Rows are points. The window is the flat piece filled in between its corners: a triangle in 3 columns, a solid with four corners in 4, and so on. A path goes straight from each point to the next, and from the last back to the first. After which points does the path pass through the window?

Window, 4 rows:
[[-18 -17  30  -2]
 [ 27 -55 -14 -11]
 [ 60   3 -35 -17]
 [-55   6 -12  16]]
Path:
(1): [ 26  -4 -19 -44]
(2): [-34   0  19 -22]
(3): [-18   4  16  15]
(4): [-11 -11  15  34]
(5): [-27 -16  20 -27]
(6): [ 11  -9 -32 -42]
(7): [36 -9 -1 16]
(8): [37 -7 -5 40]
Through the window after points: 4, 6, 8

Window (4 x 4):
[[  4 -15   4   6]
 [  8   6 -18  -6]
 [-60   9  -2  -1]
 [ 45  16  11  33]]
Path:
(1): [28 -4 -7 22]
(2): [ 28   5  17 -19]
(3): [-29   3   7  -5]
(4): [-28  -2  -6  11]
(5): [-14  -2 -19  33]
(6): [-10  16  28   1]
(7): [45 31 35 12]
(8): [31  3 -8 39]
(9): [-15   5   4  33]
(10): [-11  14  21  13]
(11): [-33  14  11 -21]
(12): [-51  -5 -16  30]
(13): [-8  3 -4 25]
(14): [-6  8 20 -4]
(15): [ 21  23  15 -15]
(16): [ 18  -2 -16  50]
Through the window after points: 3, 7, 11, 15

Window, 6 rows:
[[-34 -48 -41 -19   6  -3]
 [ 24 -17 -48 -10 -13  -4]
 [-16  32  16 -11  -3  -1]
 [ -3  21  42 -41  12  12]
 [  8  10  24   5  17  -3]
 [-13 -19 -60 -18  28  -2]]
Path:
(1): [ -7 -31 -26  -3  -6  40]
(2): [ -8   9  18 -32  10  47]
(3): [ 11  12  17 -29   4 -42]
(4): [-24  -5 -17 -32  24 -26]
(5): [-21  -5 -24 -11  20  17]
(6): [-12 -12 -16  -4   9  28]
(7): [ -4 -22 -13 -19   9 -22]
(8): [ -6   5   8 -25  15 -10]
(9): [  2   7   4 -11  15  33]
(10): [ -3   9  -7 -15  14  17]
(11): [ -5  10   2 -37  15 -42]
(12): [ -2 -24 -49 -17   7 -48]
(13): [  3 -27 -54   5 -17  40]
(14): [-15   1   4  -9  16  14]
(15): [-10  -3   3 -31  28 -18]
(16): [-34 -32 -33 -24  18 -29]
Through the window after points: 2, 8, 16

Window:
[[ -1   1   6   0  42 -16   2  -8]
 [-16  -1 -10 -23  11  -4  -2 -14]
 [-11   5  -4  -5  -2   0  12  -5]
 [ -6   9  -6  -8  12  14 -14  -6]
 [ 60   1 -34   2  -8 -30 -23  -2]
 [  0 -10   2 -20  -1  14   3 -10]
 [-10 -10   0 -12  -7  -3 -11   4]
 [ -6 -15 -16  -1   2   7  -4 -10]]
Path:
(1): [ -5  -5  -3  -7   8 -12 -20 -34]
(2): [  2  -4  -6  -5 -11  -4 -21 -30]
(3): [  2   4 -18 -14   7  10   9  15]
(4): [-11  -6  -6 -16  17   5   9   1]
(5): [-16  -2   9  -1  10  -1  -9 -18]
(6): [  0   2   0   0  -9  -1 -14 -17]
(7): [ 12 -11 -28 -16   5   0   6   5]
(8): [ 21  -7 -25 -18   3  -8 -13  23]
(9): [ 36   6 -18   9  -7 -21  -9 -23]
(10): [ -6   2   5 -14  -1   3  -4 -25]
(11): [ -1 -15 -14 -17  13   5   4  11]
(12): [  0   6  -5 -16  20  -1   8  11]
Through the window after points: 8, 10

Window, 9 rows:
[[  1 -11 -44  18  36 -46  20 -22  -1]
 [  3 -29  -4 -29   4  -2  25  -2  -2]
 [  3 -21  31  28  -3  59   9  -2  20]
 [ 30  -8  12  -1  14  24 -13 -16  14]
 [  0  36  13 -37  -9  -9  21 -29 -15]
 [ 19  24 -47   4  -7  32   6  17 -11]
 [-25 -17 -18  -5  57 -28  -4 -12  -4]
 [ -2 -20  48   1 -28  23 -37   6  24]
 [ 38  14  16 -19 -18  13  32  60 -32]]
Path:
(1): [  6 -42   7  16   0  19 -16 -34 -29]
(2): [ 0  0  0 -9 18  9  6 -3 33]
(3): [-2  5  5 -1  8 13 21  2 24]
(4): [ 10 -17   3  14  -7  11  -2 -12 -35]
(5): [ 13 -21  33 -13  -4   7   6 -18 -40]
(6): [ -3   4  15 -11  14  -3  21  13  45]
(7): [  4   2 -26   5  21 -17  17  -1  10]
(8): [  8 -25 -27  19  10   0  -1 -36 -41]
Through the window after points: 7

Window, 11 rows:
[[-46 -33  24  17 -21 -13 -15 -33  -4  -6   0]
 [ 36  18  59 -23 -15 -27  19 -36 -16  51  -9]
 [ 13  11  -7   8 -17 -12  50  28  -9 -12  -6]
 [ 37  -6   4  48 -12 -21  14  -6  22 -28 -25]
 [-10   2  14  46   7 -13 -41  25 -17  24  30]
 [  8 -47  37  22   8  -8 -14  -6   2  39  14]
 [  4  18 -25 -21 -11  54 -39 -11 -34   3  34]
 [-38   3  -2  21   3  -5 -20  -4  19  18  -4]
 [-16  19  39 -18  -6  12  25  60  -4 -21   0]
 [ 26  17 -10 -28  15  26  11 -40 -48 -15 -16]
 [ 52 -45  -7 -46 -10   4 -19  12 -46 -17 -26]]
Path:
(1): [  3   9 -12   7  19 -15 -25   6  -1 -10  36]
(2): [ -6  -5  -7  15  -7  26 -15  12 -25  -4  -1]
(3): [ 23 -17   8  -1 -19  17 -18   8 -46   2 -30]
(4): [ 31 -28  -5 -35  -3  -2 -11   5 -22 -12  -5]
(5): [  6   1   0 -13  -3 -12   2  -5  -3 -12  17]
(6): [  9 -12  10   2 -13  17   7  -3 -20   5 -13]
(7): [ -4  14   6  31 -27  27  13   1 -16   5 -35]
(8): [ 26   2   1 -22   5 -30   0  -9  -8 -37  10]
Through the window after points: 3

Window, 11 rows:
[[ 28  20   8  32  18   1 -38  23  -4  14  21]
 [ -6   8   7 -14  16  20  36  34 -31  -3  18]
 [-20  58 -26   6  10  -9  24 -47 -48   4  23]
 [ -9 -40 -43  -8  26 -17 -50  12 -14   0  36]
 [  5  -9  30  -3 -13 -21  15  -1  22 -14  13]
 [ -7  26   4  -8  -3   8 -24  -9  11  39  20]
 [  7  -1  10   5  13  29   4  -8  37  -8  14]
 [  5  -3 -23  26 -19  -7   5  -1  28   6  -5]
 [ -1  -9  -1  15   3  33  -1 -11 -18  23  11]
 [-10   7  20  11  15  -9 -11  -4  31  47  11]
 [-32   4   9  10   5  28   2  15   4  -5  10]]
Path:
(1): [-13   3  10  16  -6   1  22  -2  13  12  60]
(2): [ 3 22 12  4  8 10  5 -3  1  4 -2]
(3): [ -9   7   8 -10  17  14  16  17 -18  -1   4]
(4): [-6  7 -5 14 -7 22 22 24 -6  9 56]
(5): [ -3 -10  -2  10   8  16  -4  12  17   7  30]
(6): [ 10 -15  16  -5   7   6 -19   5  18  -2 -25]
(7): [ -4   4  -8 -13  23  -1 -17   0 -11   2  -3]
(8): [ -9   4   3  11   7  11  -7  -3 -11  14  60]
Through the window after points: 3

Window:
[[ 25  25 -21 -23  19 -24  -2 -13 -35 -11  -7 -27]
 [ 33 -38 -19   1  -4 -32 -48 -13  31  -6  46   9]
 [ 43   3  18 -23   4   2  53  13  -4   7   2  44]
 [ 12  24 -19 -31  18  36 -22  60  18 -54  14   8]
 [-23  14   2 -15   1  59  -3  11 -10  -6  28  38]
 [-32  19  27  -7 -48  11   7  12 -13  18   9 -28]
 [-24  25  -4 -15  17 -35  -5 -21   1 -33 -41  -6]
 [ 11 -19 -13 -14 -44  -3   8 -28  12  -2  33 -26]
 [-10  -6  -6  37  19 -24  15  10  10 -11  18  -3]
 [  8  -3   4  17   0  14   9 -12   5  24 -23   6]
 [-28  15  22 -17  12   1 -24 -15  10 -41  11 -51]
 [ -5 -42 -31 -38  17 -34  15 -19  -3  56  -3  15]]
Path:
(1): [ -5 -58 -13 -11 -24   0  -4  18 -14 -24 -13  -9]
(2): [  7  43   9 -13  11   8  -4 -12  17  23  47   2]
(3): [  3  12  -9  -3  10   1 -13   4  19  -7  21  -3]
(4): [  1 -29  -1 -29 -20 -10 -13  15 -18 -42  -6   8]
(5): [  8 -14   1   6  -6  -1  -8  -4  -5 -19  -4  -7]
(6): [-19  46   4 -12   4   6   4   8  26  11  36  -9]
(7): [  0   8  -5 -13 -21  -7   0 -15  14   5  30 -16]
(8): [  2 -27   3  -7 -34  11   3   6 -10 -11   2 -14]
Through the window after points: 3, 7
